Each row of a before or after table is a point. One or more steps were done to the points. Then noise was added and the rows were shuffled. The steps act on columns, c1 being the first. Write out the steps. A step turns or swaps two columns, mirrors them in a line or flattens them onto one, adds a multiple of one to another, or multiplies or shifts one. Angles are multiples of 10 degrees, from the lower column toward the higher: turns from -170 to 170, lines from 10 to 170 but not 90. Use the fewest steps. Two steps may share a column if one is a turn and the other turns, adds or multiplies; they go together, in the order done. Otherwise the lowest column goes first.

Before:
-10.0  2.1
6.4  0.4
3.0  -0.3
5.0  -1.6
-2.4  3.3
2.6  0.7
-6.2  -0.9
-7.0  3.3
-5.0  0.6
-4.5  2.2
-8.2  0.4
After:
-8.8  3.5
2.2  0.5
-5.6  2.1
-3.9  3.1
5.8  -1.5
-5.4  0.6
-8.6  0.3
6.1  0.5
-11.0  1.8
-5.9  -0.5
2.9  -0.4
Steps: add -0.5 times c2 to c1

Before:
0.6  -1.6  2.9  -2.9
0.8  4.3  -4.8  -3.1
6.1  -2.5  4.3  1.2
1.7  -0.6  -7.5  2.2
4.4  -3.2  1.1  3.0
12.3  -2.6  -2.8  8.6
-2.5  -2.9  -8.1  0.4
-1.5  -1.4  0.6  8.0
3.4  -6.4  3.8  -4.7
2.4  2.8  4.2  -2.8
6.0  -2.3  -1.3  6.0
2.6  -7.6  -3.0  -4.9
2.4  -8.7  -6.4  -1.6
After (13 x 4):
-4.5  -2.1  -1.9  -7.2
-1.2  -3.6  -3.1  -2.5
-3.6  -6.0  -4.6  3.8
-4.0  -1.1  -1.1  -3.9
-4.6  -1.9  -1.6  4.3
-1.2  0.2  0.3  2.9
-5.8  0.3  0.4  -2.2
2.8  -5.3  -4.7  0.2
-2.7  3.5  3.0  2.3
-0.8  0.1  0.8  3.0
2.8  -0.4  -0.6  -7.9
-2.4  -8.8  -6.9  1.1
-10.3  -2.8  -2.4  -10.5
Steps: turn c1 and c4 by -170 degrees; flatten c2 and c3 onto the line at 40 degrees

Before (10 x 6):
2.9  -4.1  -8.6  0.4  5.7  7.1
-2.4  3.4  0.7  -7.3  5.2  5.1
3.9  0.3  -0.6  -8.6  -5.2  -1.4
0.0  -3.1  -6.4  1.6  -0.1  -4.6
-0.1  2.0  -4.9  0.2  -1.1  3.6
-2.2  -1.6  3.5  3.1  2.2  -1.8
0.4  8.8  -4.9  2.4  6.7  -0.6
-5.3  -5.9  -5.5  0.4  -2.7  -3.6
1.9  -1.3  -0.5  1.1  2.4  10.1
-4.4  2.0  6.6  -2.7  4.0  -2.8
After:
0.5  9.0  -2.6  2.7  7.0  -0.9
0.2  -3.8  -7.6  2.2  0.3  -4.8
-10.0  -5.8  -7.4  0.3  -2.1  -4.2
-4.0  -1.8  3.0  2.7  2.5  -1.8
-0.1  1.3  -4.0  0.5  -1.1  4.2
6.3  -4.8  -9.5  0.4  5.9  6.9
3.5  -1.2  -0.5  0.7  2.2  9.8
-4.9  4.1  2.3  -7.2  4.9  5.0
7.5  0.3  -0.7  -8.5  -5.6  -1.7
-9.2  1.6  7.1  -3.5  3.7  -2.8
Steps: multiply c1 by 2; add 0.3 times c2 to c3

Before (12 x 9):
1.6  -1.6  2.4  -3.9  -0.5  9.2  -1.3  0.6  -2.1
2.3  1.9  -0.5  3.3  4.1  -5.0  1.0  4.9  -5.4
2.5  2.5  -2.3  -2.0  3.5  3.4  3.4  0.3  2.2
3.5  -3.8  0.9  2.8  -6.5  0.8  -2.2  -3.5  2.9
1.4  2.2  -5.2  -11.9  -1.7  5.3  1.1  -7.4  -3.5
5.5  -1.1  5.1  0.5  -0.3  -4.0  -1.6  7.9  2.9
1.1  -4.0  -2.6  -1.0  -3.1  -0.7  0.2  -0.6  2.9
-7.1  -1.2  6.0  -1.2  3.7  5.7  2.7  12.2  3.1
1.0  4.8  0.0  -3.2  1.5  7.7  -8.8  3.6  4.6
1.8  -2.4  1.0  -1.6  6.8  -0.9  -3.7  2.4  -0.3
-2.1  1.7  0.9  -1.0  -7.7  -4.2  1.5  -10.4  3.9
-5.6  -3.3  1.0  -2.4  -3.0  7.1  -0.3  10.1  2.0
After, 12 rows:
-4.0  1.4  2.2  2.2  -0.2  9.3  -2.4  -0.2  -6.1
6.4  -0.3  6.1  4.2  3.4  5.4  -0.1  12.2  -5.8
-4.8  2.9  5.1  -3.2  0.1  -4.6  -1.6  8.1  -4.5
-0.6  3.1  -1.2  -4.1  3.6  -4.8  2.1  4.3  -4.3
1.5  -4.0  1.1  1.7  -7.7  -4.3  2.0  -10.1  2.7
-2.5  11.0  0.6  2.9  1.3  7.4  0.1  4.1  3.9
-1.3  -2.1  -2.3  0.6  -4.0  -0.7  -3.5  -0.5  6.4
-7.0  -2.0  -5.3  9.0  -2.0  4.3  2.2  -7.5  4.7
-3.1  -1.6  -3.0  0.0  3.1  3.7  4.1  0.2  5.6
-1.5  -1.0  1.2  -4.2  -6.2  0.7  -4.7  -3.9  1.4
-2.2  2.9  1.5  0.6  6.0  -0.8  -4.2  2.6  -1.5
3.9  1.6  0.7  4.3  -2.4  6.7  -2.5  10.2  0.2
Steps: turn c1 and c4 by -150 degrees; turn c2 and c7 by 60 degrees; add 0.3 times c8 to c2; add -1.5 times c3 to c9

Before:
-3.1  -9.0  0.8  -15.2  1.9  -1.5  -5.2  -4.6  2.3  -3.2  7.7
-3.1  1.4  6.3  -3.9  4.5  2.9  9.2  0.0  5.9  -2.2  0.2
-4.7  -3.0  1.9  2.5  4.0  4.1  -4.1  2.3  -1.9  -5.1  3.7
2.2  -2.2  2.9  2.3  -2.7  4.3  -1.7  1.6  1.3  -4.7  -1.5
-4.2  -0.7  3.4  2.2  -2.1  -2.0  13.8  -2.4  5.3  1.9  0.9
-3.8  -3.4  1.5  3.3  -2.8  -1.9  -5.2  -11.1  3.1  3.0  -0.3
-2.5  -3.7  0.4  3.4  8.1  -0.8  3.2  3.4  4.6  -4.3  -1.9
5.7  0.7  1.6  3.5  -0.9  2.7  -6.0  2.6  2.8  4.8  -0.2
1.7  -0.1  0.7  -4.0  2.5  0.2  -4.3  2.9  6.2  -5.6  5.9
After (9 x 11):
2.1  -2.9  2.6  1.5  -2.5  6.7  -1.2  1.9  1.1  0.0  -1.2
5.7  -0.5  1.5  3.6  -1.1  -1.8  -5.4  2.4  3.6  5.9  -0.1
-3.0  -3.2  0.8  -16.7  2.2  1.6  -5.0  -4.9  2.7  -3.6  7.6
-2.9  2.2  6.6  -3.4  4.5  3.2  9.0  0.0  5.2  1.1  -0.1
-3.7  -4.1  1.6  1.3  -2.4  -3.0  -5.3  -11.1  3.3  0.7  0.3
-2.6  -4.3  -0.2  1.9  7.7  2.2  3.6  3.6  4.5  -3.4  -2.3
-4.9  -4.2  1.5  1.9  3.8  6.1  -4.6  2.2  -1.3  0.5  3.5
-3.7  -2.0  4.2  1.5  -1.9  -2.5  13.5  -2.3  5.0  -0.1  1.1
0.8  1.5  0.4  -4.0  2.3  4.8  -4.9  2.5  6.3  -3.4  5.2
Steps: turn c2 and c4 by 20 degrees; turn c6 and c10 by 50 degrees

Before, 13 rows:
10.6  9.0  -0.5  -4.9  -1.7  4.3  3.7  0.8  1.8  -1.8  -7.2  -10.3  1.4  0.4
2.5  2.6  8.9  -1.0  0.9  2.4  3.0  -9.9  -1.8  2.8  2.0  -3.0  3.2  0.7
4.7  10.2  1.8  1.8  -6.4  0.4  1.4  0.9  2.5  0.9  -1.8  -7.9  -3.1  -5.9
5.3  8.9  2.7  0.0  -2.1  -3.9  0.0  -0.1  1.8  -4.8  -8.4  -8.4  -2.2  2.8
-10.7  -2.2  -6.7  2.4  0.7  2.5  -0.9  0.7  -0.1  0.9  -1.0  -3.3  7.4  -1.4
6.0  6.3  7.9  3.2  0.3  3.9  -5.7  -7.3  1.0  0.6  1.3  -7.1  8.3  0.6
4.0  9.2  0.8  2.2  -1.1  1.5  4.0  -0.1  11.4  -1.4  -3.8  -5.5  -0.7  0.0
-7.0  -4.8  -1.5  -1.2  3.2  -3.4  -0.4  7.0  2.8  -0.3  0.9  -2.3  11.0  -5.4
-4.8  -3.0  -4.0  -4.7  -0.8  0.8  -5.8  1.7  3.3  1.1  2.8  0.3  3.1  -0.2
-4.9  0.3  -4.1  -1.4  4.9  -2.7  -4.2  -2.9  1.4  4.6  -2.2  1.4  9.3  -5.9
6.1  -1.5  3.9  4.8  2.9  2.5  -1.9  -6.0  1.7  4.1  -0.6  -7.0  -0.8  -1.7
-4.8  -1.3  -4.3  -0.6  5.6  1.1  -2.4  -2.0  0.5  -5.2  3.9  -1.2  4.5  -6.3
2.2  4.0  0.1  -3.1  -6.0  -0.8  1.1  -2.9  7.9  -3.8  -7.3  -10.8  1.9  -4.5
After:
-5.5  6.7  8.0  -0.1  -6.1  4.0  5.4  -7.1  0.8  0.5  1.1  4.6  8.2  0.7
0.2  0.2  1.8  -0.1  -9.6  0.4  10.1  0.9  2.3  0.9  -1.7  5.9  -3.2  -5.8
-7.4  -2.0  -0.5  0.0  -11.4  4.2  9.3  0.8  1.7  -1.9  -7.2  6.0  1.4  0.2
-7.4  1.7  3.8  0.0  -4.3  2.4  -1.7  -5.9  1.7  4.1  -0.4  4.6  -0.8  -1.8
-0.6  4.1  -4.1  0.0  7.1  -2.7  -0.3  -2.8  1.2  4.5  -2.3  0.6  9.3  -5.8
-3.2  -2.4  8.8  -0.1  -2.1  2.4  2.9  -9.9  -1.9  2.7  2.3  2.0  2.9  0.7
-3.3  1.5  2.7  0.0  -7.3  -3.8  8.7  -0.1  1.8  -4.7  -8.6  5.9  -2.3  2.7
1.2  -0.5  -1.6  -0.1  6.5  -3.4  -4.7  7.2  2.9  -0.3  1.0  4.5  11.2  -5.2
5.2  0.4  -6.6  0.0  7.4  2.5  -2.4  0.7  -0.1  0.9  -0.9  6.8  7.7  -1.3
0.9  -0.4  0.2  0.1  -8.4  -0.7  4.0  -2.9  8.0  -3.7  -7.2  9.4  1.9  -4.3
-1.7  2.1  -4.3  -0.2  6.7  1.1  -1.5  -2.1  0.6  -5.4  3.7  2.6  4.5  -6.4
-2.8  -2.3  0.7  0.0  -4.9  1.5  9.8  -0.1  11.4  -1.5  -3.9  3.7  -0.8  -0.1
3.6  5.3  -3.8  -0.1  2.9  0.8  -3.9  1.8  3.4  1.1  2.8  1.4  3.0  -0.1
Steps: turn c1 and c12 by -160 degrees; turn c1 and c5 by 50 degrees; turn c2 and c7 by 80 degrees; multiply c4 by 0

Before, 14 rows:
5.4  -2.4  1.2  7.3  -4.1  0.4  -2.7  6.1  5.6  -2.5  0.3  -1.7  -1.1  3.0  -4.1  -7.2  0.0  4.8
-4.6  -4.5  -3.7  2.8  -7.4  -2.1  -2.1  0.1  3.7  5.0  0.6  1.2  1.0  -2.1  -3.4  -6.2  -2.8  5.9
0.4  1.7  0.3  6.8  -0.8  -4.8  -2.6  2.0  5.0  4.4  2.1  -3.9  0.3  5.9  1.3  -1.3  1.1  1.6
-2.6  4.2  -7.0  -1.1  -7.8  -7.3  4.4  3.4  0.9  3.1  -5.7  9.0  -6.6  -4.9  4.3  -6.0  5.4  4.0
3.5  4.6  2.3  -6.1  -5.1  -4.1  3.8  -0.2  0.8  4.7  -1.5  7.5  -4.3  -6.7  0.4  -1.8  0.1  -1.0
-4.2  -2.1  1.5  -5.3  -2.4  -0.2  1.7  1.4  4.3  4.1  -2.6  -2.5  -0.7  0.3  -2.4  -12.3  3.5  1.4
4.4  -5.4  0.2  5.3  4.8  1.7  2.2  3.7  -2.7  -1.2  10.1  1.9  0.6  7.1  3.3  -1.7  0.2  -3.7
-0.1  -3.1  -4.0  -1.7  -3.6  -1.7  -5.1  8.8  2.9  7.6  -1.5  -2.3  -0.5  0.3  -7.3  -7.1  1.2  -1.2
5.4  -0.2  -1.2  2.9  5.3  3.2  -0.3  -4.7  -5.5  -3.8  3.4  2.2  -6.8  10.2  1.2  0.1  -3.3  -7.9
8.2  0.8  -0.5  -3.8  1.5  9.7  -2.9  -3.6  -4.2  -1.8  2.5  5.3  2.2  9.5  7.4  0.8  1.1  -10.1
-2.9  -4.3  0.2  1.2  -5.6  -5.3  -3.8  3.1  6.0  -2.3  3.5  0.4  -0.6  4.0  -5.5  -2.7  4.4  -0.4
-4.9  -0.6  0.2  -1.5  1.0  -1.4  -5.5  4.8  4.3  0.7  -5.1  1.8  1.9  -6.8  -1.8  -8.0  0.3  -1.2
5.5  6.5  -4.2  -5.9  4.0  7.2  4.6  -0.3  -3.9  -5.6  1.7  2.0  2.8  5.7  0.9  4.1  -2.0  -6.2
3.9  -7.7  -3.2  4.1  -1.0  -3.0  0.4  0.6  5.7  1.6  -3.0  -3.1  1.0  -0.2  -3.4  -1.5  3.9  0.4
After, 14 rows:
-5.0  4.2  -4.9  2.5  0.5  -2.3  -2.3  0.1  3.0  -4.1  0.7  -2.3  1.0  1.0  -3.2  -5.8  -3.2  2.0
5.0  -8.9  -5.2  -5.4  1.5  7.1  4.6  -0.2  -3.2  2.7  1.9  2.6  2.4  -0.3  -1.3  3.8  -2.8  -2.1
0.2  -5.0  -0.4  6.5  -3.5  -4.9  -2.6  2.1  5.3  -0.5  1.7  -1.8  0.3  3.6  4.1  -1.8  0.9  0.6
-3.1  0.9  -0.7  1.6  5.5  -5.4  -3.5  2.9  5.9  -1.3  3.7  -3.4  -0.8  5.6  -3.5  -2.9  4.8  -1.1
-2.0  -0.2  -8.2  -0.8  2.3  -7.1  4.4  3.8  1.2  -2.5  -4.8  9.0  -7.2  -6.5  -3.6  -6.2  4.9  1.0
5.2  0.2  0.8  6.5  4.4  -0.5  -2.4  5.3  5.9  -1.0  0.3  -3.9  -0.6  3.3  -1.2  -6.9  0.4  3.1
4.0  5.8  -4.7  4.3  -0.2  -2.9  0.3  0.7  5.3  -0.6  -3.2  -4.4  0.6  5.1  0.0  -1.5  3.8  0.4
5.3  -6.2  -2.2  3.1  -0.5  2.9  -0.7  -4.8  -5.6  2.6  3.4  2.5  -5.4  8.0  -0.8  0.5  -3.9  -2.8
3.1  0.6  1.4  -6.3  0.0  -4.1  3.9  -0.2  0.9  -3.1  -0.7  5.3  -4.5  -8.4  -6.1  -1.6  0.2  -0.6
5.0  -0.4  -1.3  5.4  -2.1  1.7  1.9  3.2  -2.4  2.2  10.3  4.1  0.6  8.5  1.0  -1.7  0.2  -1.3
-1.2  1.6  -4.9  -1.4  -3.4  -1.8  -5.0  8.9  2.9  -3.2  -1.9  -6.6  -0.4  2.1  -2.8  -7.1  1.5  0.1
8.1  -6.4  -1.8  -3.5  -0.2  9.3  -3.3  -3.6  -4.3  0.0  2.9  9.1  2.5  6.4  0.8  1.2  1.5  -3.4
-3.8  2.1  0.3  -5.5  -1.7  -0.6  1.4  1.0  4.6  -1.8  -2.3  -3.5  0.0  1.5  0.6  -13.2  3.9  0.6
-4.9  5.5  -0.7  -2.0  -0.9  -1.1  -5.6  4.6  4.4  0.1  -5.0  -0.8  1.9  -4.5  -2.7  -8.3  1.0  -0.5
Steps: mirror c2 and c14 in the line at 110 degrees; shift c3 by -1.0; turn c5 and c10 by 130 degrees; multiply c10 by 0.4; turn c12 and c15 by -50 degrees; multiply c18 by 0.4
